Rows are points. Each copy is the shape, with its points in the same order, turned, moved and blurred by noise. Say if it was mirrored as well.
(in the rows, 128 means zero)

Shape (8 x 3):
[[161 121 131]
 [135 180 163]
 [142 162 145]
 [125  67 108]
 [ 73 108 129]
 [ 92  60 101]
 [119 148 163]
 [155  98 172]]
Copy 1 (8 x 3):
[[140  98 171]
 [122  90  97]
 [128  98 118]
 [106 141 218]
 [ 75 152 147]
 [ 83 171 211]
 [ 98  95 128]
 [114  61 171]]
Copy 1 is: mirrored
Copy 2:
[[157 123 117]
 [ 97 141  78]
 [117 137  98]
 [160  93 172]
 [ 93  90 158]
 [143  76 195]
 [110 115  95]
 [156  85  98]]
Copy 2 is: mirrored

Shape, 9 rows:
[[113 170 152 176]
 [182 118 109 133]
 [154  76 122 136]
 [212 167 171 112]
 [ 63 133 152 178]
 [155 149 145 138]
 [120  91 136 127]
 [178 147 123  98]
 [190 147 129  98]]
Copy 1, 9 rows:
[[123 129 136 189]
 [150  81  89 110]
 [120  69 117  90]
 [227  97 118 137]
 [ 72 133 166 171]
 [158 109 120 143]
 [110 104 143 100]
 [179 115  95 107]
 [193 109  96 108]]
Copy 1 is: only turned
Copy 2:
[[126 125 183  94]
 [174 143 120 158]
 [152 103 122 192]
 [135 215 130 148]
 [105  64 180  93]
 [130 154 144 121]
 [122  95 124 156]
 [151 150  90 142]
 [155 173  99 157]]
Copy 2 is: mirrored
Copy 3:
[[ 91 178 169 147]
 [161 139 119  95]
 [171 115 107 138]
 [157 134 203  61]
 [ 75 154 134 194]
 [132 141 161 112]
 [132 106 115 149]
 [137 120 141  66]
 [147 122 149  62]]
Copy 3 is: only turned
Copy 4 (9 x 4):
[[144 144 173 199]
 [139  84 182 113]
 [174  87 139 109]
 [151 135 247 112]
 [161 153 110 207]
 [147 129 188 143]
 [168 124 126 121]
 [123 123 196  97]
 [129 119 204  94]]
Copy 4 is: mirrored

Shape:
[[157 249 143 145 129 126]
 [153 105 117  97 140 143]
 [ 30 136 146 124 133  82]
 [106  93 138 161 104  97]
 [109 135 187 105 110 128]
 [150  83 136 176 111 124]
 [156 111 110  88 118 125]
 [128  85 122  81 156  72]
 [109  91 170 141 137 139]]
Copy 1:
[[ 78 190 138 212 137 112]
 [156 136 124  92 127 125]
 [113  49 110 154 161  38]
 [170  87 143 139  98  59]
 [100 120 162 113 128  59]
 [184 109 164 136  71  95]
 [163 154 114  93 127 101]
 [190 109 126  97 180  80]
 [136  81 172 107 108  91]]
Copy 1 is: only turned
Copy 2 (9 x 6):
[[ 79  99  99 164  48 116]
 [163 137 121  93 135 169]
 [108 132 166 100 173  48]
 [154 189 169 105 126  98]
 [134 111 188 120 123 130]
 [167 208 155 125 112 142]
 [170 133 122  75 114 158]
 [206 125 123  88 160 107]
 [147 163 179 133 154 141]]
Copy 2 is: mirrored
Copy 3, 9 rows:
[[186 167 224 132 126 113]
 [125  69 132  97 117 147]
 [ 75 176  92 143 156  87]
 [ 98 130  89 159 109 151]
 [ 79 127 169 130 111 124]
 [120  96 110 169 106 185]
 [135  87 130  83 107 145]
 [108  74  83 108 102  87]
 [ 83 100 137 162 140 149]]
Copy 3 is: only turned

Shape (14 x 9):
[[103 154 109 172 100 145 115 123 154]
 [116  79 151 136 122 168  87 138 146]
 [130 147 114 162 118 146 145 183 163]
 [123 153 111 119 137 132 167 116 158]
 [129 157 135 119 147 125  28 125 131]
 [232 168 117 119 168 117 157 151 156]
 [111 113 117 154 117 125 152 127 165]
 [108  87  99 148 114 132 116 128 135]
 [172 143 113 181 181 118 162 121 142]
 [249 130 158 117 110 114 150 151 150]
 [105 137 119 116 122 113 140 147 140]
 [138 130 109 146 135 162 124 125 110]
 [100 148 191 117 125 119 146 120 142]
 [100 166 128 156 118 115 147 182 113]]
Copy 1 (14 x 9):
[[ 99 135 123 103  81 112  98 141 147]
 [103 118 105 172  96 137 138 194 128]
 [119 136 157 135 124 132  65 145 152]
 [ 98 132 149 105 133 158 132 110 145]
 [134 174  54 156  80 145 125 126  91]
 [159 133 139 178 168 153 112  51 164]
 [ 89 123 139 113 135 116 121 153 148]
 [ 94  95 111 125 119 115 120 164 112]
 [105 137 161 161 144  94 124  74 135]
 [201 111 126 178 170 136 138 103 193]
 [118 137 134 102 139 152 117 147 118]
 [116 101 140 147  91 131 124 120 115]
 [128 179 149 113 120 150 173 162 139]
 [147 155 171 103 117 127  86 148 106]]
Copy 1 is: mirrored
Copy 2, 14 rows:
[[118 137 143 124  65 158 108 106 174]
 [140 110 119  93 118 111 150  68 172]
 [124  74 129 119  76 153 107 145 160]
 [126 136 115 110 110 144  65 147 152]
 [ 94 178 134  85 114 121 193 131 153]
 [170 121 108  91 140 168 119 231 155]
 [148 120 130 126  83 120  86 118 171]
 [136 129 115 152  99 113 121  94 166]
 [145 121 151 136 143 140  98 189 198]
 [232 111 121  80 128 168 137 193 127]
 [116 127 120 119  96 117  96 134 129]
 [124 127 128 133 136 162 125 118 165]
 [130 135 166  68 114 114  82 114 120]
 [ 99  91 166 136  88 139 108 143 120]]
Copy 2 is: mirrored
Copy 3 (14 x 9):
[[105 129 111 134 130 173  83 130 111]
 [108 107 151  83 145 149 127 171 154]
 [113 139 135 121 170 120  89 125  88]
 [122 120 130 140 142 136 138  78 103]
 [155 165 151 109  98 150  90 138 200]
 [205 157 144  86 139  84 124  70  78]
 [116  94 115 132 145 135 120 130 101]
 [108 112  96 117 141 137 134 157 135]
 [197 143 126 140 154 137 138 125  75]
 [182 129 151  42 101  72 124 105  66]
 [104 126 136 142 129 107 124 114 124]
 [124 160 122 105 140 153 146 133 115]
 [108 104 199 145 101 134 132 118 116]
 [ 97 167 147 162 132 109 101 139  93]]
Copy 3 is: mirrored
Copy 4 (14 x 9):
[[121 131 120 147 146 122 132  69 121]
 [157 116  96 139 161 142 111 144  88]
 [ 77 106 107 138 140 104 162 108 102]
 [104 113 144 119 119 153 154 101 155]
 [146 168  73 133 176 101  87 136 175]
 [ 90 141 155 122 125  97 203 178 192]
 [108  96 152 126 138 137 133  98 113]
 [148 103 131 109 157 124 128 109 101]
 [ 87 162 181 104 139 112 173 134 136]
 [123 107 167 173 101  69 177 204 162]
 [104  94 117  98 130 127 117 110 142]
 [146 147 115 105 119 119 150 114 119]
 [ 91 120 131 137  90 152  81 134 135]
 [ 73 118 108 100 103  87 122  93 112]]
Copy 4 is: only turned
